Every row gives one point. The points of each table are mixes of a few directions, plus a little noise. How many directions does each table use, and how many do they share? Where both have some left over, give the other angles between the two spaces (their principal angles), to ten degrees, smallest first.
(in the rows, 128 means zero)

First:
[[123 143]
 [114 166]
 [123 144]
 [161  24]
 [117 162]]
Second:
[[130 122]
 [134 111]
 [143  80]
 [107 192]
 [116 164]
 [109 187]
 [156  41]]
Directions: first 1, second 1, shared 1

First:
[[ 85 184 117 131]
 [123 105 112 151]
 [155 171 174  67]
 [ 91  71  66 210]
 [162  96 144 116]
 [118  83  97 173]
 [115 176 140 105]
 [174 139 175  71]]
Second (6 x 4):
[[ 88 133 147 161]
 [125 127 130 131]
 [247 115  72  30]
 [ 88 132 146 160]
 [ 87 132 148 162]
 [134 128 125 123]]
Directions: first 2, second 1, shared 0; angles 50

First (7 x 8):
[[131 155 137 141  98 147  85 121]
 [138 134 135  94 153 148 130 128]
 [130 101 165 144  76 114 144  95]
 [129 129 122 145 107 106 133 134]
 [126 159 116 160  95 127  86 137]
 [147 122 141 102 119 110 159 130]
 [ 96  96  80 110 249 144 158 151]]
Second, 8 rows:
[[111 123  97 165 124 139 155 116]
 [126 133  94 130 116  99 125 142]
 [130 102 174  68 169 135 136 132]
 [116 128  76 124 101  75 131 155]
 [134 135 149 157 137 170 128 103]
 [ 95 102 160 154 106 166 177 106]
 [155 163  85 150 130 109  86 134]
 [157 139 190  79 145 128  86 137]]
Directions: first 4, second 4, shared 1; angles 30, 40, 50

First, 8 rows:
[[118 141 177 143  87 190 127 168 157]
 [168 127 114  84 153 151  76 122 110]
 [116  85 144 163 102 113 155 146 139]
 [191 123  67 119 182  65 215 121 158]
 [182 140  96  89 163 151  91 132 104]
 [ 95 159 100 145 135 108 108 111  72]
 [ 69 113 193 143  76 165  79 129 131]
 [ 87 136 133 141 127  82 172  94 156]]
Second, 10 rows:
[[103 163 110 138 150  72 106 214 143]
 [137 149 115 194 178 133 106 148 133]
 [132 107 139  95  98 143 145  92 121]
 [111 137 124 103 116  96 127 164 134]
 [111 153 115 139 146  90 111 188 139]
 [118  98 146  42  61 126 159  96 121]
 [121 152 115 162 160 107 108 172 136]
 [167  82 152 129 108 211 154   7 107]
 [111 132 127  95 108 100 131 155 132]
 [169 106 137 183 153 202 132  42 114]]
Directions: first 5, second 2, shared 0; angles 60, 80

First (11 x 12):
[[182  92 103 109 179  90 118 101  91 129 155  98]
 [171 164 122 148 171 127 122 146  86 128 116 110]
 [181 154 174  94  95 115  99 143 121 146 143 130]
 [169 127 129 137 144 111 114 119  98 141 160 120]
 [ 36 222 110 107 127 209 180 168 168  63  33  98]
 [172 131 115  85 160 111 124 111 102 115 145  85]
 [161 127 138 150 139 113 112 142 108 147 124 142]
 [ 25  56  83 249 132 143 158 105 153 143 136 188]
 [165 111 175  27  80  98 102 143 162 132 102 132]
 [ 67  51  81 189 147 122 149  92 142 133 146 154]
 [ 79 172 178 114  34 167 129 137 177 130 147 152]]
Second (8 x 12):
[[128 161 141 182 119 135 124 168 137 117 102 175]
 [ 91  86 190 165  59 173 165 177  93 149  76 150]
 [110 178 167 117 151 136  74 193 152 126  80 196]
 [135 161 133 115 156 113  90 159 161 101 110 172]
 [133 190  97 160 163 138 113 102 110 170 154  97]
 [117 112 127  28 163 123  98  99 116 155 145  85]
 [135  46 114 104  91 112 175  86 119 106 153  83]
 [171  84  54 154 119  89 185  39 131  98 201  61]]
Directions: first 5, second 4, shared 1; angles 30, 60, 80

First:
[[121 130 163 147 137  76 112 113 118  85 117 161 124 135 125 189 119 148]
 [136 140  64  75 135 231 168 170 128 204 150  65 129 103 107  14 174 112]
 [113 138 156 137 151  84 122 117 111  91 123 156 126 126 109 187 133 160]
 [159 101  80 133  75 189 121 134 171 179 129  91 135 141 180  38  86  65]
 [131 144  89  74 146 206 162 163 115 184 149  82 127 103  97  51 178 127]
 [142  93 161 196  79  57  77  83 166  84 102 172 131 168 196 191  42  99]
 [ 98 172 136  75 199 143 168 156  71 127 150 117 122  90  46 138 216 187]
 [130 110 158 170 106  69  96 100 144  85 109 164 126 148 164 186  82 121]
 [121 142 112  96 148 163 154 148 114 149 140 106 127 111  99  98 166 140]
 [130 113 164 175 109  64  96  97 142  87 107 163 129 152 160 190  80 122]]
Second:
[[112 151 128  55 123 176 139  79  32 138 136 151 109 105  72 141 182 163]
 [138 140  95 216  58 109 123 138 130 169 166 164 133 209  80  88 126  92]
 [119 138 133 125 125 116 132 163 133 119 144 134 133 129 115 144 157 133]
 [102 158 152 124 119  94 131 186 112 105 168 161 131 141  76 188 198 148]
 [183  89  96 187 139 142 136  96 211 175 123 110 117 174 174 122   7  67]
 [ 94 135 147  60 141 144 115 121  76  91  89 100 140  50 147  85 182 178]
 [151 102 141 127 184 117 144 172 214 121 139 107 123 122 170 201  78 102]
 [135 109 105  78 137 194 133 109 130 152 101  79 129  82 170  57 118 120]
 [141 139 119 157 110 121 139 112 119 152 165 172 113 181  75 177 119 112]
 [118 142 114 199  75  92 118 157 130 137 153 153 142 181  96  96 148 113]
 [107 101 175  80 196 105 102  74 124  55  32  78 139  25 223 112  96 184]]
Directions: first 2, second 5, shared 1; angles 30

First (9 x 24):
[[ 78 138 128 100 156 123  96 108 165  97 163 225  96 122 109 161 111 185
  123  95 181 122 127 133]
 [212  91 139 191 121 138 150 131 111 169  58  59 158 147 160  69  82  71
  110 118 100  90 124  92]
 [ 67 186 157 125  98  88 116 169 135  86 155 130 134  82 106 129 110 102
   83 161 165 169 165  97]
 [159 133 117 153 122 125 174 153  97 143  89  45 144 140 187  70 123  80
  190 118 100  90 150 113]
 [147 148 111 158 128 124 187 162 101 136  86  33 154 138 192  55 104  63
  203  98 122  82 162 100]
 [ 96 147 184 128  95  75 104 149 120  89 133 168  68  87 177 111 149 151
  141 167 110 136 164 116]
 [134  89  94  76 146 177  92  72 149 156 179 178 144 153  27 234 191 190
   66 157 114 190  52 196]
 [162 116 131 156 123 132 139 133 122 145  98  97 140 137 142 101 107 104
  122 123 119 111 128 114]
 [ 98 110  85  63 165 167  96  75 158 131 192 210 117 150  57 221 182 208
  121 121 141 158  76 196]]
Second:
[[132 153 183 168  69  90 127 176 111 121 108  71 147  88 122 100 111  65
   53 197 110 173 154  82]
 [123  92  52  76 206 180 130  63 152 139 155 206 101 186 138 167 152 214
  227  34 151  68  92 185]
 [131 138 150 144 104 114 127 146 120 125 121 104 135 113 127 116 123 103
   98 154 120 145 138 111]
 [136 165 203 181  48  74 127 198 103 117 101  47 156  70 118  90 104  41
   26 222 104 190 165  67]
 [123 106  76  92 185 163 129  85 145 137 146 180 109 166 134 156 141 184
  194  65 145  86 103 169]
 [122  93  57  77 202 179 131  65 155 136 153 200 104 179 137 165 149 207
  222  38 151  68  96 184]
 [129 145 162 153  92 101 126 161 115 123 116  90 141 101 123 107 116  88
   80 173 117 158 144  99]
 [132 145 161 153  93 102 128 156 117 124 116  92 140 102 125 112 118  89
   80 171 119 156 144 101]
 [129 114 104 110 158 146 127 103 137 132 138 158 117 148 131 141 136 157
  166  95 137 105 113 150]]
Directions: first 5, second 1, shared 1

First:
[[159 127 127 125 114 161 118 165  98 166  86 147 119 144  54 176 161 192
  119  95 122  32 115  85 144 102 169 131  71 106  95 112]
 [130 156 172 112 157  84 126 161 127 143 131 116 137 153 196 104 107 122
  164  80  93 132 135 137 125 132 132 123 123 125  99 104]
 [138 122 100 147 113 142 121 113 111 123 117 128 134 124 108 128 147 136
  101 153 158 133 134 140 114 132 123 133 145 126 172 164]
 [122 116  88 150 126 107 110  96 144 122 153 128 121 106 158  90 130 122
  130 145 153 162 146 144 136 121 108 115 140 169 147 146]
 [123 146 157 119 148  89 123 141 140 134 143 106 120 120 193  95  97  94
  172 118 114 162 140 148 119 136 116 125 151 132 114 119]
 [109 113 113 128 127 142 143 102 144 102 147 145 141 135 116 136 132 128
  101 136 122 138 118 117 145 128 123 124 114 143 127 118]
 [118 146 160 116 144 104 137 136 131 117 137 112 140 137 178 109 104  96
  143 124 112 164 131 150 110 148 116 131 154 117 134 126]
 [135 105 126 114  95 199 135 137 125 140 101 137  90  94   7 202 135 140
  122 160 137  65  98  85 138 108 150 145 110  95 102 115]
 [117 123 109 139 127 127 136 103 129 101 138 133 150 138 142 115 136 120
   98 144 137 161 134 143 121 141 113 128 143 139 164 149]]
Second (8 x 32):
[[119 132  89 136 147 160 130 107 133 116 127 142 124 127 107 125 119 126
  112 128 131 113 125 137 138 117 109 156 104 138 120 119]
 [145  93  78 125 113 138 100  95 154 103 165 128 106  85 139  98 138 133
  134 150 133 132 151  89 180  96 117 145 117 182 119 129]
 [122 136 129 130 136 135 134 130 124 130 121 131 131 136 120 133 123 128
  123 123 128 124 123 138 120 130 126 131 125 119 128 126]
 [120 146 160 130 132 119 143 148 113 142 110 126 140 150 123 144 124 125
  127 117 125 129 116 146  99 145 137 117 137 100 133 128]
 [157  95 148 113  85  84 101 134 142 126 158 105 117  94 170 106 151 135
  159 147 126 154 153  81 157 119 151  95 158 158 134 143]
 [ 83 185 135 146 187 172 177 142  95 148  70 155 154 193  72 172  94 117
   89  93 126  96  86 206  64 157 109 156 101  62 124 110]
 [112 148 128 135 148 145 144 132 117 134 110 138 137 150 109 143 116 125
  114 116 127 116 113 155 106 137 121 139 117 106 127 122]
 [165  89 158 109  73  71  97 138 143 127 164  99 116  88 181 103 158 136
  166 149 126 160 157  72 159 121 157  87 167 161 137 147]]
Directions: first 5, second 2, shared 0; angles 30, 60
